Every row gives one point. Any point is a mix of the corners, with weights that add up to 1. It lies inside the corners' shape when no weight is negative. Is each point inside? If not, which corners have a negative weight?

Corners:
(1): [-17  34]
(2): [-35 -25]
(3): [47 11]
Points:
[-10  37] => outside (2)
[-12  29] => inside
[ -9 -22] => outside (1)
[ 1 36] => outside (2)
[11 -3] => inside
[-57 -13] => outside (3)

Corners:
(1): [ -2 -20 -21  15 -25 -30  -5  40 -33]
(2): [ 70  12  -2  18  -1  -7  15 -12  47]
(3): [-19  21  52  36 -25  29 -28 -36   3]
(4): [-19 -13  -6 -25 -14 -39  17  11   9]
(5): [ -6  34  41   2  -1  -6 -12 -51 -34]
(6): [ -5  33  95  12 -24  48   8  -6 -23]
(7): [-22  37 -24  -8 -19 -10  21   0 -19]
(8): [ 14  17   7 -11 -10 -27 -26  35  29]
(9): [-8  5 57 24 29 37 -1 11 -5]
(10): [ -4 -21 -26 -49 -21  -8 -14  -7 -31]
Points:
[ 14  12  24  -6 -19  -6 -28   9   7] => outside (4, 7, 9)
[  9 -35 -12 -27 -11 -13  -6  13 -34] => outside (3, 7, 8)
[ 31  10 -41 -11   7 -20   8   7  -7] => outside (3, 4, 6)
[-13  12  -1 -17 -11 -17   7  10 -17] => outside (2, 3)

Corners:
(1): [  2 -32 -32  35  -6 -17 -46 -21   2  28  15  22 -31 -23 -41  38  11  29
 -19 -28]
(2): [  8  13  33  24 -19 -27  -4  65 -48  22 -17  37  45 -37 -26 -16 -35  19
   0  -8]
(3): [ 34   8 -37  17  -3  19 -38  16 -41  16  21  -1 -11  16 -23  27 -30 -29
 -42  42]
(4): [-20  23  11  23  29   7  23  30  14   4  17  24  14 -11  37  34  36  29
 -45   5]
(5): [ -1  40 -33 -26 -39   6  -2 -32  -4  -2  21  18   3  46 -16  39  32 -45
 -66 -25]
(6): [ 31 -36  39 -26 -18  12  12  58  26 -18 -25  22 -28  41  23  -8 -51 -35
 -55 -35]
(7): [-17  19 -36  60  -2 -16  19 -25 -18 -50 -48  47  51   6   6  18   7  38
 -32   1]
(8): [-36   3 -10   3 -53 -22  -4  50   3  34 -29  64  36  -2  21  34  56  29
 -24   9]
(9): [ 34 -31  58  -1 -32  27   5  11  29  44  28   7  -3  45 -59 -14 -25 -50
 -55   4]
(10): [ 29 -49  33   7 -31  20 -35  -9  -1  -6  -7   0  23 -16  22 -10   7  -7
  37 -10]
(11): [ 53 -25   8   5 -15  30  26  16  -2  26   8  39  25  -8 -20  13  47   9
 -47  28]
(12): [-17   7  51  55   5 -63  13  26 -31 -29 -37 -13  33   5  19  -9  57 -10
  -8 -23]
(13): [-12  32  29  40 -44  18   3  44 -14 -16  14  21 -35  11   5 -15  39  29
 -53   1]
(14): [ 38  17 -22  -2  25 -22  24 -16  21 -11 -58   2  17 -17   6 -34 -22 -41
  30  40]
(15): [  5  55  46  44  24 -15   4  16  35 -34   0 -20  25  42 -45  37  36 -41
 -37 -17]
(16): [  3 -50  47 -38  25   2 -27  54 -31  -4 -20 -15  -8  -5 -16 -17 -28  -8
  19 -12]
(17): [  8 -44 -39   3 -33 -33  22  -8  16  -9 -12   2  34 -42 -33 -18   3 -30
   9   1]
(18): [ 11 -23   2  68  21 -28  43 -20 -49 -13  -8 -17 -14 -40 -51  38 -48   2
  29  18]
(19): [ 26 -33  40  12 -22 -31  -1 -13  21   8  -9 -16 -16  -7 -39   6 -31  16
 -51 -12]
(20): [ 46  42 -17   8  -7  -7 -13 -18 -12 -51  38  47 -34  18  32 -43 -28 -24
  10  64]
(21): [-29 -36  24 -19  -4   7 -31 -17  -7 -15 -29  45 -33 -40  27  15   4 -32
  -8  -7]
Points:
[  9  -5   5  25  -8 -10  10   7  -3  -7  -2   5   2  -4 -19   8 -15   4
  -5  -2] => outside (3, 11, 12, 21)
[-27  13  -1  47  -2 -22   0 -16  -7 -27   0  14   5 -17   0  36  64  29
 -12  -5] => outside (2, 3, 6, 9, 14)
[ 13  -3  10  12  -9  -4   0  14  -3  -8  -4  13  -3   6  -9   6  -4 -13
 -23   0] => inside
[ 20  -5  -5  31 -19   7  15 -10  15  -6  20   4  -5  27 -31  30   3 -12
 -46   0] => outside (2, 12, 14, 16, 21)
[ -1  28  30 -25   4  12 -37  66   3 -10  -9  28 -29  30  56  11  14 -26
 -23 -20] => outside (7, 9, 11, 17, 18, 19)

Corners:
(1): [-15  25 -14 -16  38 -21  19 -35 -37  44 -22  -2  17  -3  32   2  32  10
   6  -6]
(2): [-24  10 -54  26 -50 -30  43  42  11  22  44 -25   8   3  27  -1 -63 -21
  81  29]
(3): [-15  56 -11  45   4 -29  43  20   3 -14  -4 -18  -4  -1  34  -4  13  28
 -30  -7]
(4): [-21 -13 -15 -30  13   0 -40  -8  -8 -30  25  60   1  -4   2  -9  14   1
 -37  18]
(5): [-30  -9  16 -39  34  18   2  -6 -44 -24  18 -14  11  36 -49  27   8  29
 -29 -30]
(6): [-63  14  30  -7  36  -3 -62 -16 -13 -52  -7   9  27  16 -11  39  45  12
  14  -7]
(7): [-29  12 -10  42  -9  12  40 -36 -31   0 -29  16  33 -33  12   3  38  -9
 -39 -12]
(8): [ 16  10 -38  26   3 -36  43  90  27  50   8  -6   7  -3 -36 -23 -36 -44
  75   0]
(9): [-10   2 -38   5  -3  -1  30  81 -12  28   7 -65 -14 -39  -9 -32 -26  -9
  92  30]
(10): [ 10   0  14  36  40  20   8   1 -13  -5  25   8   6 -19  34  -4 -23  -5
  22 -25]
(11): [-11  34  -4   6  37  13 -30  11 -35   1  53  -9  33   1 -38  42  42  32
 -14 -16]
(12): [-46 -12  26 -49  12  -6 -43  -3  20 -29  37   4   0 -26 -12  67  26  15
 -52 -48]
(13): [ -8 -48   8 -13   5  -2 -40  14 -38 -49   5  10 -31  12  -1  65  55  13
   3 -21]
(14): [-44 -16  22   1  14  13 -18 -27  11 -30  34   4 -25  13   3  -6  81  19
 -16 -38]
(15): [  4  -7 -61  43   8 -34  20  52  29  34  37 -64  57  13  18 -21 -44 -61
  12  30]
(16): [  5  46   8  17 -35 -44  -8  61 -25  28  44 -53   3   0 -31 -14 -31 -41
  41  -7]
(17): [-57   2 -10  37  51 -35  34   4 -48  12  16  -1 -24 -17 -14   0  27  -2
 -18 -13]
(18): [-34  31 -33  49   6  10 -34 -26  -3  30 -21   0   0  12  22  -2  -5  16
 -21  -8]
(19): [ 22  18 -16  18 -22 -40  33  23  27   6  19 -45 -36 -30 -32  10 -36 -20
  68  47]
(20): [-35  -5 -55 -18  51 -23 -33 -38 -36 -49  -7  12   5 -12 -18 -13  41  13
  -2 -57]
(21): [-24 -41  19   9  18 -25 -37 -22 -23 -11  16   1  26  -9 -12  -8  21  65
 -17 -34]
Points:
[-20   8 -19  17   8 -19   3  18 -10   7  17 -24   3  -3  -3   1  -4   1
  24  -9] => outside (4, 7)
[-30  -3  -5  13  19   7  -9 -10 -17 -12  15   4   6   2  11  15  25  19
  -9   9] => outside (8, 12, 16, 20)
[-22  13  22  11   5  -9  -4 -10 -20 -10  -8  21   4  -2   3  33  -1  13
 -16  -6] => outside (9, 11, 14, 15, 20)
[-17  35 -12  24 -16 -30  23  42  20  42  25 -52   3   0 -18  -2 -27  -5
  37  21] => outside (4, 7, 10, 13, 20)
[-27  24 -20  34  19 -24  21   4 -10  20   7 -22  13 -18   2 -10   8  -3
  14 -10] => outside (4, 5, 13)
[-24   6 -12  12  19 -16 -12  -2 -11  -3  10   4  15  -2   3   6  18   3
  -5 -20] => outside (5, 9, 19)

Corners:
(1): [-45  41 -23  34 -28  30 -25  -8  37 -52 -44 -44  11  -5  24 -11 -25 -27
 -27  21]
(2): [-66 -47  -9   8 -57  31 -16  -7  23 -48 -23  36  29 -20   8 -11  -4  27
 -38  -7]
(3): [ 30 -27 -10  -8  10 -14 -22 -39  21 -43  23   6  14 -15 -28 -31 -16  29
  24   5]
(4): [-37 -42 -48  24 -82 -13 -17 -13  27 -54 -30   2  53 -12 -28 -35  36   8
 -25 -32]
(5): [ 10 -27 -11   7 -18  32   3 -44 -29 -28 -27  13  10  -1 -46  18 -56  21
 -14  19]
(6): [-32 -30 -67   6  10 -16   3 -37  43 -45   6 -15  13  -1  18   8  13  14
 -12  28]
(7): [ 40 -11  18  22  10   3  39 -11 -22  45   9 -15 -22  45  -8  49 -24 -30
  22 -37]
(8): [ 26  30 -30  20  37  23  11  18  12 -41 -31  -4  34  21  43 -16 -14  40
  44 -31]
(9): [  8  15 -35 -30 -53  15  21  23  46 -27  -9  42  31  10  41 -18 -33  29
 -58 -39]
(10): [-38  21  17 -45 -20  25  -7  39 -32 -38 -66   0 -60  24 -29  45 -62 -49
 -10  27]
(11): [ 46  20  19 -42  29 -12 -13 -27 -46  46 -15 -30  28  19 -20  51 -32 -62
 -24 -19]
(12): [-25  56   6 -21 -69 -20 -19  15  14 -49  31 -22   4 -20  20  12  10 -20
  -3   5]
(13): [ 11 -13   8  37 -61 -15 -25 -33 -14   1  12 -16 -36 -33 -32  -5 -44   9
 -14 -49]
(14): [ 22  30   7 -44  32  -8  15  -6 -29  21 -36 -53 -35  25 -38  13  32 -33
   3  16]
(15): [-11 -28 -37  17 -32 -20  15   8  12  28 -51  15 -13   1  32   1   8  -6
 -43  18]
(16): [ 16  67  20  -3  22   9  48  34  12 -21  16  29 -50 -25  -3  63  -4 -17
   1   8]
(17): [-34  -1 -71  62 -29   8  32  27   9  42  44  42  34   7  41 -38 -23  -1
  -5 -43]
(18): [-29  23   1  33 -55  25 -31  17  20   8 -19  54 -32  -5 -13  50   7  17
 -21 -34]
(19): [ 42  35   6  38  32  -1  -1   6 -17  13  37 -61  28  45   5 -21 -52   7
 -16 -32]
(20): [ 21   4  -5  41  47 -17  32 -63 -44  15  32  44  17  33 -20   8  40 -39
 -23 -39]
(21): [-29  40  -6   8 -11 -43   9 -19  32   9 -32  -7  38  12  33  31 -10  -9
 -35 -11]
Points:
[-11   5 -10   7 -20   5   2   2  -2 -11 -10   2  -2   5  -4   8 -20  -9
 -13 -12] => inside
[  4  19 -35  12   2   5   6   6  14  -4 -18  -7  20  10   9 -10  -4  12
  -5 -10] => outside (2, 7, 10, 12, 13, 20)
[-10  14 -19  11 -19   1   1   6  17 -12 -12  -6   8   2  16   0 -14   1
 -10 -13] => outside (5, 20)
[  4  -1 -15   9 -19  -5  16   0   4  -9   6  20 -23   3  -9   6   6  -3
   4 -20] => outside (1, 2, 5, 11, 19, 21)
[ 13  20  -2  11  -1   8   1  -9   0 -10  17   1   1   1  -1  12 -14   2
  -1 -19] => outside (4, 10, 15, 21)
